Each point is reached from the start by the listed moves, each made once or not at all, plus a little noise. Say if it took an odd or an even number of moves. Then give how often each move was made.

Moves:
(1): [-0.9 -3.9  4.4 -1.7]
(2): [ 1.5  2.0  3.8 -0.3]
(3): [ 6.9 -3.5 -4.8  2.0]
Start: [-2.6 -0.1 -1.2  0.0]
Points:
[ 6.5 -1.3 -1.8  1.8] -> even (0, 1, 1)
[ 5.5 -5.5  2.4 -0.1] -> odd (1, 1, 1)

Moves:
(1): [-0.8  0.2 -1.7  2.3  1.7 -0.7  0.6  0.9 -3.9]
(2): [-3.1  2.4  2.6  2.8 -2.6 -1.8 -0.3 -1.7 -1.7]
(3): [ 0.5 -1.1  0.8  1.4 -1.6  1.7  0.5  1.5 -0.9]
(4): [-3.1 -1.5  0.7 -0.5  1.2  0.9 -1.2  0.5  0.5]
(5): [ 3.4 -0.9  1.9 -2.1  3.4  1.9  4.9 -2.6 -1.3]
(6): [-2.1 -3.2 -1.2 -1.8 -3.4 -1.0  0.6 -2.8  0.1]
(7): [-1.4  2.8  3.8 -5.1 -1.6 -1.5 -5.5  4.2 -4.3]
(8): [ 3.6  0.3  1.7  3.3  2.1  3.0 -1.4 -3.7 -2.3]
(9): [ 1.4  3.1 -2.1 -2.2  0.5  6.9  0.5  0.3 -1.1]
Start: [ 3.3 -1.2 -1.1  1.3 -1.1 -3.4 -2.2  2.1  1.8]
Points:
[-0.5  0.5  8.3 -1.8 -2.2 -1.5 -3.1  3.8 -5.8] -> odd (0, 1, 1, 1, 1, 0, 1, 0, 0)
[  8.4   1.2   4.6   0.1   4.6  -0.8  -3.6   0.8 -10.5] -> even (1, 0, 0, 0, 1, 0, 1, 1, 0)
[ 1.2  1.2  1.4  3.1  1.4  5.3  3.1  1.0 -6.9] -> even (1, 1, 1, 1, 1, 0, 0, 0, 1)
[-3.4 -0.9  1.0  7.3 -2.3 -3.0 -2.3  4.0 -4.3] -> even (1, 1, 1, 1, 0, 0, 0, 0, 0)
[ 0.6 -1.7  8.4 -2.3 -2.0 -1.9 -4.6 -4.0 -7.4] -> even (0, 1, 0, 1, 1, 1, 1, 1, 0)
[ 3.1 -2.3  2.1  1.4 -3.6 -1.5 -7.5  2.1 -9.5] -> odd (1, 0, 1, 0, 0, 1, 1, 1, 0)
[ -2.9  -0.3   5.0  -1.3 -10.4  -6.5  -6.7   3.2  -5.2] -> even (0, 1, 1, 0, 0, 1, 1, 0, 0)

Moves:
(1): [ 0.7  1.3 -1.7  2.1  2.2  0.1 -0.4 -2.1 -2.6  0.4 -2.2 -3.9 -4.1 -0.4
  1.9 -0.6  2.5  1.7]
(2): [ 0.1  3.1  1.5 -2.6  1.2 -4.5 -2.2  1.1  1.2  1.0  2.5 -2.2  2.4 -2.4
  6.3  0.2  2.5  1.5]
(3): [ 2.1 -0.1 -0.5 -1.9  0.8  1.7  0.2 -1.3  2.5 -0.1 -1.5 -3.1 -3.7  1.9
  1.2 -0.3  0.4 -0.2]
(4): [ 0.2  2.2  1.8 -0.7  2.3 -0.3 -1.4  0.2  0.9  0.2  0.2 -0.3 -2.6  4.1
  1.6 -1.1  1.6 -3.1]
(5): [ 0.4  0.0 -0.8  0.3 -0.2 -3.0  1.0 -0.7 -2.2  2.7  0.2  3.0 -3.6 -1.3
  0.0 -0.6  1.5  0.8]
(6): [-1.0 -3.5  0.1  1.6 -1.5  1.7 -2.7  1.5  1.5  3.3  1.5 -1.1 -0.4  0.8
  0.4  1.8  2.0 -0.4]
(7): [ 3.4  1.2 -2.7  4.5  2.4  2.2  2.2 -0.1  0.4 -0.9  3.7 -1.4 -1.2 -0.1
  4.4  3.8  0.9 -0.8]
(8): [-0.8  2.9 -1.5  0.2  1.4  0.6 -1.5  0.3  0.5  0.9  4.4 -3.4  0.4  2.3
 -1.5  0.6  1.5  0.0]
(9): [-0.4 -0.3  0.6 -0.8 -1.9  1.8 -1.1 -1.9 -0.3  3.8 -2.3 -0.4  2.0  0.0
 -0.6  0.8 -0.6 -1.9]
(10): [ 0.0  0.5 -2.6  0.4  3.0 -1.9  0.1 -2.8 -3.9 -0.3 -1.4 -0.1  0.1  2.5
 -1.5  0.6  3.1  1.5]
(11): [-4.1  2.0 -1.9 -0.1 -2.0 -1.5  0.0 -1.3 -1.9  1.5 -1.4  1.1 -1.4 -1.3
 -0.4  1.1  1.6  0.0]
(12): [-0.7  1.9 -4.9 -0.3  0.2  0.4  2.0  1.9  0.9  1.5 -3.3  1.8 -0.1  2.9
  0.9  1.1 -2.7  0.6]
(13): [-1.5 -3.3  1.9  2.5  1.1 -3.2  1.2 -1.3  1.4  0.4 -0.5 -2.3  0.7 -0.4
  0.9  3.9 -1.1 -0.8]
(14): [-1.3 -0.9 -0.9  0.5 -1.1 -0.1  3.6 -0.9 -0.3 -1.9  0.9  0.3 -1.8  1.4
  1.6 -4.1  1.9  1.4]
(15): [ 0.3 -1.8  0.6 -4.4  4.9 -0.7  0.7 -0.2  0.1  1.0 -0.6 -0.5  1.5 -0.5
  0.0 -0.5  0.1 -0.7]
(16): [ 1.8 -1.7  1.3  0.9 -4.0  3.1  1.1  2.2 -4.1  0.9 -0.2  0.4  1.3 -0.9
 -1.1  1.8 -0.1  0.5]
(17): [-0.4  0.6  0.6 -1.5  1.4 -2.5  3.1  3.7  0.0 -0.4 -2.5 -1.1  0.6 -1.8
 -3.7  1.6  1.5  0.1]
(18): [-1.3 -0.9 -2.7 -1.0 -1.3 -1.0  0.9 -0.4  0.4 -1.4 -0.9 -1.8 -0.9 -0.8
 -2.4 -0.4 -0.6 -2.3]
Start: [-1.3 -1.9 -2.1  4.7  1.4  0.7 -0.6  0.7  3.4 -1.5 -0.4  0.7  0.0  1.4
  0.2 -0.5  0.4 -0.9]
Points:
[-0.3  3.5 -9.8  3.9  5.4 -2.3 -4.2  1.9  5.1  8.4  0.9 -8.0 -8.9  4.9
  9.5  1.8  8.1  3.0] -> odd (1, 1, 1, 0, 1, 1, 0, 1, 0, 0, 0, 1, 0, 0, 0, 0, 0, 0)
[-0.5 -8.9 -4.9  8.7  4.6  3.7  0.9  2.6  3.4  2.3  6.8 -9.4  1.3  1.9
  0.8 10.5  3.4 -5.4] -> odd (0, 0, 0, 0, 0, 1, 1, 1, 0, 0, 0, 0, 1, 0, 1, 1, 0, 1)
[ -4.6   2.1  -4.0   2.8   7.1  -9.2   0.4  -5.3  -0.3   4.7  -9.6 -11.1
  -3.0  -0.7   4.2   7.0  10.1   0.9] -> even (1, 1, 1, 0, 0, 0, 0, 0, 1, 1, 1, 0, 1, 0, 0, 0, 1, 0)
[ -2.5  -7.3  -4.0  -2.1  10.7 -12.7   1.5   0.6   4.2   4.7  -3.4  -8.1
  -3.3  -1.1   1.5   5.5   9.8  -1.6] -> odd (0, 1, 1, 0, 1, 1, 0, 0, 0, 1, 0, 0, 1, 0, 1, 0, 1, 1)
[-4.0  2.3 -8.7  3.4  4.0 -1.0 -6.0  1.1  3.4  8.7  1.1 -4.4  4.4  7.8
  4.2  4.8  6.4  0.3] -> even (0, 1, 0, 0, 0, 1, 0, 1, 1, 1, 0, 1, 0, 0, 0, 0, 0, 0)
[ -5.2  11.3 -12.0   4.2   8.9  -5.0   4.0   1.1   0.9   3.8   0.6  -4.7
  -1.4   9.0   7.4   4.0  11.6  -1.5] -> even (0, 1, 0, 1, 0, 0, 1, 1, 1, 1, 1, 1, 0, 1, 0, 0, 1, 0)
[-6.6 -3.7 -9.4  4.8  0.0 -7.7  4.8  3.6 -1.6  8.8 -1.6 -6.1  0.9  3.8
 -0.5  7.1  9.2  0.1] -> even (0, 1, 0, 0, 1, 1, 0, 1, 1, 1, 0, 1, 1, 1, 0, 1, 1, 1)

Moves:
(1): [-0.3 -2.0  1.4 -2.3 -0.1 -2.6 -1.8 -1.6 -1.3  1.7  1.5  1.7  0.5 -3.6
 -0.4 -0.8 -0.4 -0.5 -0.9 -2.2 -1.6 -1.0 -0.9 -0.1 -2.2 -2.2  2.5]
(2): [-2.2 -1.7 -0.6 -1.7 -3.6  0.4 -2.7  0.2 -5.2 -1.3  1.8  3.4  0.9  1.7
  0.0  4.5  0.2 -2.2  1.0  1.4  0.3  0.9  1.5 -2.4  0.4  1.4 -1.4]
(3): [-1.0  0.0  0.2 -1.3 -2.2 -1.3  1.2  3.2  0.1  1.9 -0.9  1.1 -0.3 -1.0
  1.2  2.5  2.1  1.4 -0.2  0.5  1.1 -0.1  1.3 -1.5 -0.4  3.2 -1.7]
(4): [ 1.6 -2.2  0.6  3.7  1.6 -0.1  0.9 -0.7 -1.8 -1.0  1.0 -1.8 -2.2 -1.0
 -1.7 -1.0 -0.5 -1.6  1.0 -0.6 -0.2  0.2  0.7  0.1 -2.2  1.7  2.1]
(5): [ 0.0  0.5  1.3  0.6 -1.8  0.0  0.7 -0.9  1.1 -1.4  1.1  2.2  0.2  0.9
  0.5  0.6  1.1  2.2 -0.2  3.6 -0.8 -1.7 -0.2 -0.7 -0.5 -1.3  0.7]
(6): [ 0.2  0.3 -1.2  3.2 -1.5 -1.4 -1.2 -0.6  1.1 -2.8 -1.9 -3.8 -0.1  0.2
 -1.7 -0.8 -0.5  0.9 -2.3 -0.6 -0.5  0.6  0.1  0.8 -0.2 -0.8 -2.5]
(7): [ 1.7 -0.1  2.2 -1.0 -0.3  0.5 -0.7  0.3 -1.3  2.3  1.2 -0.2 -2.1  0.5
  0.2 -0.5 -1.1 -1.0 -1.9  0.5 -4.4 -1.0 -2.0 -2.0 -0.3 -0.2  0.7]
(8): [-1.7 -4.2  0.5  0.3  0.2 -2.0  2.0 -3.2  1.6 -2.2  0.9  7.4  0.5  2.2
  2.0 -2.5  0.8  1.1 -0.2 -5.3 -0.1  0.2 -0.8 -4.0  3.5  0.1  1.9]
(9): [ 0.9 -0.5 -1.0 -1.5  2.6 -0.1  0.6 -1.3  0.0  1.0 -1.8 -0.8  1.3 -0.2
 -0.1 -0.5 -0.4  0.5 -0.1  2.1  1.1  0.4 -0.5  0.4 -0.3 -0.8 -1.9]
(10): [ 1.2 -2.0  1.1 -3.4  0.4 -2.9 -0.1  0.7 -2.6  0.9  1.5 -2.0  0.0  3.1
 -0.1  0.4  1.6 -0.6 -2.6  0.9 -0.7 -0.8 -0.3  2.6  1.3  2.4 -1.0]
(11): [ 1.0  0.3 -1.8  1.0  0.3 -0.5  1.7  0.6 -1.0 -1.1  1.6  2.0  2.6  1.0
 -1.9  1.1  1.4  1.7  0.0 -4.2  0.0  0.7 -2.8 -2.7  3.7  0.4 -0.2]
(12): [-1.2 -1.3 -1.5 -0.1  1.0 -0.3  0.4  1.5  0.3  0.5 -1.1  0.2 -2.3 -1.3
 -0.2 -2.3  0.2  1.3  0.3  1.7 -1.6  0.7  1.4  0.7  0.6 -1.9  0.5]
(13): [-1.2  1.7  0.0 -1.8 -1.5  2.2  0.6 -1.3  0.5  1.2 -1.2 -0.2 -0.7  0.2
  0.7 -1.0  1.0 -0.2 -2.6  1.5 -1.2  0.9 -0.3  0.2  0.7 -0.6  0.8]
(14): [-0.2 -0.6  1.6  0.5 -0.7 -0.5  1.7 -0.3 -1.6  2.2  0.9  0.4  0.6 -1.4
  0.7 -1.9  0.9 -3.3  0.6 -0.4 -0.9  0.4 -0.9  1.1 -1.0  0.0 -1.7]
(15): [-1.3  0.5  2.2 -1.9  0.9 -1.3  1.0  2.7 -0.8  3.4 -0.3  0.0  0.8  3.5
  0.4  0.0 -3.4 -0.6 -1.3  2.5 -0.7  3.2 -0.7 -0.8 -2.8  0.4 -0.5]
(16): [ 0.8  0.0 -1.0  0.8  1.5  0.2 -0.7 -1.5  1.7  3.2  0.9  1.5  1.1  2.8
  0.9 -2.1 -0.3  0.0 -2.2 -3.2  1.1 -0.6  0.8 -0.5  2.9 -3.0  1.5]
(17): [-1.9 -0.2  1.6  1.9 -1.7  2.0  0.5  0.5  0.6 -0.2 -0.5  1.1 -1.3 -1.3
  1.5 -3.1 -1.0  0.5  1.5  1.0 -1.8 -0.8 -1.6 -0.1 -1.3  0.8  0.0]
(18): [-1.1  0.2  1.2  0.8 -2.3  3.1 -1.7  1.2  0.5 -1.9 -1.4  1.0  0.1 -0.6
  0.5 -0.9  2.3  0.3  0.5  2.8  0.2  0.6 -2.8 -1.9  1.9 -1.7 -0.1]
(19): [ 0.1  1.0 -0.2  2.8  0.1  0.1 -1.6  0.4  0.6 -0.6 -1.2  1.1 -0.9 -0.8
 -1.7  0.6  0.8 -0.1 -0.7  0.5 -0.8  0.7 -0.2  0.0 -0.7  1.0 -0.5]
(20): [-0.8  0.4  1.6  0.1  0.4  1.2  0.5 -1.4  1.6  3.1 -2.3  0.9  1.3 -1.0
  0.5 -3.8  0.4 -1.8  0.3 -0.6 -1.1 -2.8  0.6 -0.9  1.4  0.6 -1.3]
(21): [-2.7  3.4  0.0 -0.7 -2.7  0.3 -0.8 -0.1  1.9 -1.8  3.8  2.5  0.6 -1.6
  0.5 -2.1  0.0  1.0  0.9  2.4  0.4  0.5 -1.8  0.0  0.8  0.9 -0.2]
(22): [-1.4 -0.8  0.1  0.7  0.0  1.5  0.2  1.8  1.5 -0.8  0.5 -1.5  0.4 -3.0
 -0.6  0.7  0.2 -0.1 -2.1  0.4  0.0  0.7  0.3  0.8  0.3 -0.4 -0.7]
(23): [-0.7  1.2 -0.3 -4.3 -1.3  1.5  0.0  1.3 -0.5  2.3  1.2 -0.3 -0.5  3.1
 -0.7  0.3  0.8 -0.6  1.4  0.2  1.1 -0.1 -0.8  0.2  0.6  0.9 -0.5]
(24): [-1.1 -2.1 -0.5  0.6  0.8 -1.2  0.6 -1.5  2.4  2.4  0.4 -0.3  1.9  1.1
 -0.1 -1.8 -0.8 -1.9  1.1  0.1 -0.4  0.4  0.6  0.9  0.4  0.8  1.4]
Start: [-0.2  1.0  0.5 -0.3 -2.5 -0.9  1.3 -3.0  0.9  0.3 -1.4 -0.7 -0.8 -3.7
  1.2 -1.3 -0.7 -0.5 -0.1 -0.5  0.5 -3.0 -1.6 -2.3  1.6 -2.5  0.1]
Points:
[ -0.5  -3.0   2.8   0.9  -1.1  -7.6   0.3 -11.9   5.2   5.6   3.1  -0.6
   3.8  -2.8  -0.4 -13.6  -0.5  -2.1  -5.4   1.0  -2.5  -7.8  -2.4   0.3
   2.8  -4.3   1.2] -> even (1, 0, 0, 1, 1, 1, 0, 0, 1, 1, 0, 0, 0, 0, 0, 1, 0, 0, 0, 1, 1, 0, 0, 1)
[-1.1  2.0 -1.2  3.4 -1.3  0.8 -1.5 -2.0  4.6  2.8  1.8 -3.5 -5.6 -5.3
 -3.7 -8.7 -1.3  0.1 -6.1  2.6 -3.5 -0.8 -3.5 -2.0  3.4 -5.4 -1.2] -> even (0, 0, 0, 1, 0, 1, 1, 0, 1, 0, 0, 1, 0, 0, 0, 1, 0, 0, 1, 0, 1, 1, 1, 0)
[-8.5 -2.4  1.8 -1.8 -6.1  3.2  3.2  1.1  0.8 11.1 -1.2  5.5 -2.1  0.9
  1.1 -3.9 -0.3 -1.9 -3.6 11.6 -2.4  1.7  0.4 -5.2 -0.8 -0.2  0.0] -> even (0, 1, 1, 1, 1, 0, 0, 0, 1, 0, 0, 1, 1, 0, 1, 1, 1, 0, 1, 0, 0, 1, 1, 1)
[ -4.6   4.7   5.4  -3.5 -13.8   4.4  -4.3   0.2  -3.2   1.7  -1.8   2.3
  -3.4   5.1  -0.8   1.4   0.4  -1.5  -5.9  11.6  -6.2   0.6  -7.3  -9.0
   0.7  -3.3  -3.5] -> odd (0, 1, 0, 0, 1, 1, 1, 0, 0, 0, 0, 0, 1, 0, 1, 0, 0, 1, 1, 0, 0, 0, 1, 0)
[ -6.2   2.0  -0.9   0.3  -3.9   7.4   3.8  -5.4   7.5   8.0  -0.5   5.0
   1.2  -2.8   1.1 -18.2   2.3  -1.4   1.7   2.8  -1.7  -3.1  -8.2  -6.3
  11.1  -4.4   2.3] -> even (0, 0, 0, 1, 0, 0, 0, 0, 1, 0, 1, 1, 1, 0, 0, 1, 1, 1, 0, 1, 1, 0, 1, 1)
[ -2.6 -11.8   7.0  -5.3  -3.5 -10.1   4.6  -2.7  -9.5  14.0   5.2  14.0
   1.1   1.6   2.8  -7.4   1.3  -6.6  -6.1  -9.6  -8.0  -3.4  -4.0 -12.8
   6.5   0.5   1.5] -> odd (1, 1, 1, 1, 0, 0, 1, 1, 0, 1, 1, 1, 0, 1, 1, 1, 0, 0, 0, 1, 0, 0, 0, 0)
[ -1.8  -9.8   7.4  -4.5  -1.3  -4.7   4.5  -2.1  -3.2   7.8   0.0   2.7
   0.3  -2.9  -2.1 -14.2   1.5  -5.2  -7.6  -3.6  -9.0  -1.3 -11.2  -8.0
   5.7  -3.9  -2.7] -> odd (1, 0, 0, 1, 0, 1, 1, 1, 1, 1, 1, 1, 0, 1, 1, 0, 0, 1, 0, 1, 0, 1, 1, 0)
[ -6.1   2.7   6.3  -8.6 -12.1   3.1   5.3  -4.2   3.2   4.2   2.6  12.8
  -0.6  -1.8   6.4  -7.2   7.1   0.7  -1.3   7.3  -2.8  -3.1 -10.4 -10.4
   6.6  -2.3  -2.2] -> even (0, 0, 1, 0, 1, 0, 1, 1, 1, 0, 0, 0, 1, 1, 0, 0, 0, 1, 0, 0, 1, 0, 1, 0)
[-15.4  -4.1   9.0  -9.5 -14.4  -0.1   0.6  -2.4   1.3  13.7   4.3  17.3
   4.2  -0.3   6.0 -12.1   4.2  -7.9  -5.5   2.1  -4.6  -0.4  -7.7  -9.0
   7.0   1.7  -1.4] -> odd (1, 1, 1, 0, 0, 0, 0, 1, 0, 1, 0, 0, 1, 1, 1, 1, 1, 1, 1, 1, 1, 1, 1, 1)
[-4.9 -5.2  1.0 -8.1 -2.1 -0.7  2.4 -2.8 -4.8 12.8  0.8 -0.1 -1.3  7.7
  1.5 -7.9 -3.3 -6.2 -2.4  7.1 -2.6  1.4 -0.7 -1.3  2.0 -0.5  1.2] -> odd (0, 1, 0, 1, 0, 0, 0, 0, 1, 1, 0, 1, 1, 0, 1, 1, 1, 0, 0, 0, 0, 0, 1, 1)
[ -6.0  -3.7   0.3   9.5 -10.6   4.5  -1.3   1.2   0.6   2.0  -2.2   2.8
  -3.6  -5.5  -1.5  -5.2   3.2  -1.9  -6.5   1.3  -7.7   0.7  -4.6 -10.0
   6.9  -2.5  -0.4] -> even (0, 1, 1, 1, 0, 1, 1, 0, 0, 0, 1, 1, 1, 0, 0, 1, 1, 1, 1, 0, 0, 1, 0, 1)
